Rows are points. Two turns around zero, p and q, are shown by what they do to some points. Write where each new point lands after one turn and then the other. Backwards means that the second turn is done in reverse. Each puzzle has new turns, and all numbers are rounded.

Turn p:
-.15	-.12 -> -.18	.05
.14	.42 -> .42	.13
.00	-.29 -> -.24	-.17
Turn q:
-.26	.02 -> -.19	.17
.23	.10 -> .24	-.06
-.31	-.25 -> -.40	-.01
.34	.13 -> .35	-.10
Where do these land?
p, then q: -.11	-.33 -> -.33	.12
p, then q: -.05	.38 -> .38	.03
p, then q: -.18	-.07 -> -.06	.18
q, then p backwards: .34	.02 -> .32	.12

Turn p:
.14	-.28	-.02	.08 -> .05	-.11	-.27	.13
-.25	-.11	-.26	.09 -> -.19	-.24	.13	.20
.33	.22	.09	.12 -> -.02	.39	-.15	-.05
-.26	.07	.42	-.10 -> .41	.00	.29	-.10
.00	-.24	-.05	-.18 -> .03	-.26	-.13	-.08
-.11	.25	-.55	.25 -> -.59	.07	.18	.23
.15	.09	.38	-.25 -> .32	.14	-.04	-.33
Turn q:
.38	-.24	-.27	.30 -> .35	-.41	.08	.26
.03	.37	.26	-.18 -> -.24	.31	.29	-.05
.30	.02	-.03	.37 -> .03	-.35	.24	.21
-.31	.08	.03	.12 -> -.29	-.03	-.19	-.02
.09	-.24	-.12	-.30 -> .36	.14	-.10	-.10
-.20	.17	-.15	-.01 -> -.16	.12	-.17	.15
-.29	-.17	.27	-.29 -> -.05	.20	-.16	-.45
Where do these land?
q, then p backwards: -.26	-.15	-.33	-.34 -> .48	-.11	.23	.13
q, then p backwards: .23	-.15	.14	.19 -> -.29	-.09	.04	-.19
q, then p: -.34	-.19	.00	-.06 -> -.31	-.20	.03	-.13
p, then q: -.01	.19	-.16	.08 -> -.24	.05	-.07	-.05
q, then p backwards: .39	.29	.35	.12 -> -.51	.33	-.09	-.01
